Rows are points. The window is the flat piece filled in between its corners: a triangle in 3 columns, a solid with four corners in 4, and so on. A path goes straight from each point to the next, and from the last back to the first. List the points from which the path goes on through the window.
In the rows, 128 means zero.

Window (4 x 4):
[[ 89 167 191 124]
 [118 125  87 131]
 [149  87  92 133]
 [152 148  97 142]]
Path:
(1): [100 155 173 150]
(2): [101 166 156  75]
(3): [130 133  92  99]
(4): [117 125  93 145]
(5): [ 99 114 138 159]
(6): [113 139 129  80]
(7): [148 129 131  93]
(8): [117 122 118 159]
(9): [133 142 105 165]
(10): [164 146  88  98]
(11): [127 168 131 104]
(12): [115 154 128 162]
(13): [137 134  93 191]
(14): [152 151 102 119]
(15): [141 136 117  84]
(16): [ 85 116 126 173]
Through the window after points: 1, 3, 7, 9, 13

Window, 6 rows:
[[126 205 119 111 165 109]
 [123  96 116 122 164 158]
 [106 159 196 139  68 128]
 [150 178 122 102 120 127]
 [130  65 162  83 132 142]
 [101 135 135 101 109 131]]
Path:
(1): [115 198 129 102 160 128]
(2): [154 169 111 137 144  76]
(3): [144 155 128 106 111  89]
(4): [137 175 131 106 130 169]
(5): [111 130 159 106 127 171]
(6): [132 113 132 144 122  98]
(7): [132 145 126 119 131 120]
(8): [118 162 139 102 146 153]
(9): [105 157 172  81 112 165]
(10): [116 114 143 129 101 110]
(11): [119 180 120 134 121 104]
(12): [123 192 137 112 143 146]
Through the window after points: 1, 3, 5, 7, 9

Window:
[[100 131 104 160  69 103 101 140]
 [156  94 208  84 133  79 102 103]
 [108 169  90 132 197 158  95 146]
 [162  70 131 135 147  99  89 104]
 [137 158 106  53 132 128 134 131]
 [153 111 157 101  72 176 136  93]
 [ 71 139 114 143  71 100 174 151]
 [110  84 148  99  93 136 107  99]]
Path:
(1): [125 141 134 120 119 102 119  83]
(2): [ 85 141 115 134  89 101 150 117]
(3): [107 116 131 129  92 123 149 194]
(4): [132 103 139 107 139 105 108 160]
(5): [115 123 116 128 139  95 114 112]
(6): [110 149 136  92  95 122 113  54]
(7): [131  89 148 104 102 152 126 167]
(8): [151  94 134  86 117 150 105 167]
(9): [121 144 124 135 120 122 109  68]
(10): [111 120 124 130 105 123 127 100]
(11): [128 109 119 121  99 146 128 137]
(12): [134 113 124 119 104 133 110 167]
(13): [117 158 116 133 140 114 134  68]
(14): [108 131 131 112 128  94 116  83]
(15): [136 110 128 111 115 127 114 185]
(16): [126  86 135 104 104 117 116 176]
Through the window after points: 2, 16
